Each row is a point. Two turns around zero, p and q, are shown by what they do to some points. Where does a point land after both, in the order given? Backwards means that the second turn is done in reverse. Each puzzle has new turns, and all numbers are rounded.

Turn p:
[-2.7  2.4] -> [2.5 2.6]
[0.8 3.7] -> [ 3.7 -0.9]
[-3.2 -4.0] -> [-3.9  3.3]
[4.9 0.0] -> [-0.1 -4.9]
[ 0.3 -2.1] -> [-2.1 -0.2]
Turn q:
[-0.5  2.4] -> [0.5 2.4]
[-5.3  1.9] -> [-4.1  3.8]
[ 3.7 -2.3] -> [ 2.5 -3.6]
[ 2.1 -2.1] -> [ 1.1 -2.8]
Where do these land?
q, then p: [5.3 3.2] -> [ 0.7 -6.1]
p, then q backwards: [0.6 1.0] -> [ 1.2 -0.2]
q, then p: [ 1.0 -4.0] -> [-4.1  0.7]
p, then q: [-3.2  0.9] -> [2.1 2.5]
q, then p backwards: [-3.7 -1.1] -> [-0.3 -3.8]

Turn p:
[ 1.2 -0.2 -1.6] -> [ 0.2 -1.9  0.5]
[ 1.1 -3.5  0.8] -> [0.6 0.6 3.7]
[ 0.2  7.2 -0.3] -> [ 1.5 -1.2 -7.0]
[-0.2  2.2  2.8] -> [ 1.6  2.3 -2.2]
[-2.2 -5.7 -1.7] -> [-3.8  0.2  5.0]
Turn q:
[ 2.0 -1.7  2.7] -> [-3.7 -0.8  0.4]
[-2.9 -3.0  1.4] -> [-1.5  1.4 -3.9]
[-1.1  6.6 -3.4] -> [6.1 2.1 3.9]
[ 2.0 -1.9 -0.7] -> [-0.9 -2.7 -0.3]
Where do these land?
q, then p: [ 2.7 -0.3  4.6] -> [-3.1  4.1 -1.5]
q, then p backwards: [-0.2  3.9 -3.3] -> [ 4.3 -1.4  2.4]
p, then q: [-0.5 -2.8 -4.5] -> [-2.7  2.0 -4.2]
p, then q: [-2.0 -0.8  3.2] -> [1.5 2.2 2.8]

Turn p:
[4.9 2.0 2.8 3.6 1.8 4.8] -> [ 1.1 -1.9  5.2  0.8  0.7 -6.5]
[ 2.5  0.1 -0.6  4.4  1.0 -0.1] -> [-0.5 -1.8  3.9  2.6 -1.1 -0.5]
[-1.2 -1.8  1.2 -2.0 -5.0  4.4] -> [ 5.5  3.1 -1.7 -2.2 -1.9 -1.6]
[ 2.6  3.8 -3.9 -2.3  1.9 -4.4] -> [-5.2 -5.1 -3.1  0.4 -1.1  0.5]
[-4.4  0.7  2.2  1.5  0.0 -2.3] -> [-0.3  2.9 -1.1  3.2  3.0  1.9]
[-0.7 -2.2 -4.5 -2.8  2.0  1.3] -> [ 0.9 -2.9 -0.4 -4.3 -0.1  3.3]
[-3.6 -2.6  2.9 -2.4 -1.7 -3.9] -> [-1.7  5.8 -2.7 -0.3  0.4  2.8]
Turn q:
[ 5.8 -0.3 -2.1  1.6  1.1  1.9] -> [ 3.8  2.2  3.5 -3.2  1.5 -1.1]
[-0.8 -1.6 -0.8  1.8  2.5  0.7] -> [-0.9  0.8 -1.4 -2.2  1.4 -2.0]
[-4.6 -4.7  4.2 -2.3 -4.1 -1.4] -> [-3.6 -4.8 -3.2 -0.6 -5.7  2.4]
[2.1 1.5 0.6 0.8 1.6 4.4] -> [ 4.3  2.8 -1.3 -0.7  0.4 -0.8]
[-6.3  2.9 -4.4 -4.8 -3.9 -4.9] -> [-6.9 -1.3  2.5  8.2 -2.5 -0.9]
[ 2.5 -0.2  2.4 -0.8  2.7 -0.4] -> [ 0.8  1.8 -0.4 -2.0  1.4  3.2]
[ 1.3  2.3  0.2  3.6  0.0 -0.3] -> [ 2.5 -1.5  0.3  0.5  3.3 -0.7]
Where do these land?
q, then p: [ 0.8 -2.7 -3.4 -0.4  1.1  1.0] -> [-2.1  1.7 -3.6  0.7  0.9 -0.6]
p, then q: [-1.2 -1.5  5.4 -0.9  2.6 -2.1] -> [-1.1  2.3 -3.5  4.1  2.9  0.9]
q, then p: [ 2.1  0.8 -5.2 -0.3 -1.7  1.5] -> [-3.5  3.1 -0.3  3.0 -0.1 -2.5]
p, then q: [-1.1  4.3  5.6 -5.6  0.7 -4.7] -> [-6.2  2.4 -0.1  5.1  4.0 -4.3]
q, then p: [ 0.6 -1.1 -1.0  4.2  3.2  4.7] -> [-5.6 -3.3 -2.6 -1.3 -1.3  0.4]
p, then q: [-0.1 -0.3 -3.9  3.2 -0.7 -0.1] -> [ 2.8 -2.0 -0.5 -3.2 -1.7 -1.0]
q, then p backwards: [-4.9 -0.7  4.8  3.7  3.3 -0.6] -> [-3.0  4.9 -1.7 -5.7  0.9 -1.9]
p, then q backwards: [ 0.0  1.2 -1.7 -4.3 -6.1  1.4] -> [-2.3 -1.8  3.4  0.4 -0.4  6.4]
p, then q: [ 3.7  0.0 -0.7  0.4 -2.4 -1.2] -> [-0.5 -4.0  1.0  1.2 -1.7 -0.3]

Turn p:
[ 0.2  1.1  0.3 -4.9  0.6 -0.6 -0.5  1.7] -> [-1.3 -4.9  0.3  0.1  1.2 -0.4 -0.8 -0.8]
[ 0.9 -0.1  3.3  4.6  7.7 -1.4 -0.7 -3.2] -> [-0.1  2.4 -7.4 -0.3 -2.1  5.9  1.5  1.7]
[-1.2  6.6 -2.7 -3.2 -6.0  0.0  2.0  0.8] -> [ 2.2 -2.4  6.0 -4.7  5.1 -2.1 -1.7 -0.4]
[ 1.3  0.0 -3.1  2.6 -1.7 -3.5  2.9  3.0] -> [ 4.2  0.7  2.6  2.9  1.3  0.0 -1.0  3.7]
[ 1.7 -4.4  4.7  0.3 -1.8  3.5  0.7  0.8] -> [ 0.5  1.7 -2.4  2.1 -3.3 -3.5 -2.0 -4.5]
[ 4.1 -1.4  0.4  2.4  2.9  0.1 -3.9 -2.3] -> [-0.1  1.4 -5.0  1.1 -0.5  0.0  5.0  0.4]
[-4.1  1.8 -4.0 -6.0 -5.1 -3.0  2.3 -2.7] -> [-0.9 -2.8  9.3 -1.4  3.1  2.2  0.3 -2.6]
[-0.3 -1.2 -1.5  1.7  3.0  3.5  0.4  0.3] -> [-0.7  0.7 -1.1 -1.3 -4.2 -0.7  0.5  2.4]
[-2.5 -2.5  2.6  2.5  0.4  1.3 -3.1  1.7] -> [-3.8  3.4 -2.4  1.5 -0.7 -1.4 -1.9  0.2]
Turn q:
[-2.1  0.1  0.4 -0.7  2.4 -3.9 -1.1 -1.8] -> [-1.3  1.5 -0.5 -3.0  1.4  2.3 -0.9 -3.0]
[ 3.1  3.1  0.0  1.0 -4.1 -5.3  3.5  1.6] -> [ 7.1  2.5  0.9 -0.8 -1.9 -1.8 -3.7 -1.3]
[ 1.6 -2.8  1.9 -2.2  3.6 -1.1 -1.9  3.1] -> [-3.9  2.5  3.5  0.1 -0.2 -2.0  1.4 -2.5]
[-1.5 -1.4  0.7  2.9 -6.4 -5.1  3.2  1.3] -> [ 5.0  1.7 -5.0  0.4 -3.9 -2.2 -2.7 -3.4]
[ 2.3  0.1  4.6  3.7 -5.0 -3.8  0.0 -0.9] -> [ 5.3  0.2 -2.8 -0.4  1.8 -5.1 -1.1 -3.7]
[-0.5 -0.4 -2.0  3.9  0.0  0.9  0.4  1.9] -> [ 0.2  1.0 -1.5  4.3  0.2  0.7 -1.2  0.7]
[ 3.0 -2.0 -0.4  1.2 -3.0 -3.9  0.8 -0.9] -> [ 3.0  3.9 -2.1 -1.4 -0.2 -3.0 -0.5 -0.3]
[-1.5  2.3 -0.5 -1.5 -0.8  1.8 -3.5  1.4] -> [-2.6 -3.2  1.0 -0.3  0.1 -0.5 -2.9  1.2]
[-1.1 -0.7 -4.3 -4.2  4.4  8.3 -2.6 -3.2] -> [-6.7 -3.0  1.4 -0.8  1.3  3.7  3.9  7.5]
[-2.6 -0.4  0.5 -4.7  4.5  7.3  1.0 -0.8] -> [-4.6 -4.6  3.1  0.1 -1.4  3.7  5.5  2.5]
[-0.8  2.2 -0.9  0.8  4.4  4.8  0.4 -1.7] -> [-1.3 -2.5  1.8  2.0  2.8  4.3  2.3  2.4]
Where do these land?
q, then p: [-1.1 -3.2 -3.3 -1.9  2.0 -2.7 -3.6 -5.5] -> [-3.7 -5.6  3.2 -4.1 -0.6  0.7 -1.3  2.3]
p, then q: [ 2.9  0.0  1.3 -1.2 -0.7  4.7 -3.3  1.7] -> [ 0.6  4.3 -2.1 -3.5 -1.8  1.8 -2.2 -0.9]
q, then p: [ 0.9 -2.8  1.5  0.9  1.4 -3.9  1.2 -0.8] -> [ 2.1 -1.3  0.7 -3.8  1.1  2.5  1.6 -0.6]
q, then p: [-0.2  1.3 -2.0  3.8 -3.0 -0.1 -2.6  0.3] -> [-1.8  0.6 -1.2  1.8  1.1 -0.8  2.8  4.2]
q, then p: [-0.3  6.6  3.1  6.6 -1.3  3.9  3.6 -1.4] -> [ 3.8  2.4 -5.5  4.1 -6.0 -2.0  4.3  1.5]
q, then p backwards: [-1.8 -0.2 -1.2 -3.3 -4.0 -2.6  4.6 -2.9] -> [ 2.1  1.9  0.4  2.1  3.8  4.1  4.1 -2.7]
q, then p: [-2.0 -3.8  1.7  0.0  0.6  3.8 -0.3  1.0] -> [ 0.8  3.2  3.7  0.8 -1.8  2.0 -2.0  0.7]
q, then p: [ 2.8  2.2  1.0  3.0 -2.1  4.4  0.9 -0.7] -> [ 3.0  0.6 -2.8  4.5 -1.7 -0.2 -0.2  2.6]
p, then q: [-0.4  0.8 -3.6 -2.1  2.6 -4.0  3.8  3.1] -> [-2.7  0.3  0.3  5.0 -0.4 -5.0  2.5 -1.1]
q, then p: [-0.8 -0.9  1.7 -5.8  4.5 -3.6 -4.4  5.2] -> [-5.8  1.8  0.4 -3.0  3.5  4.0 -2.8 -6.0]
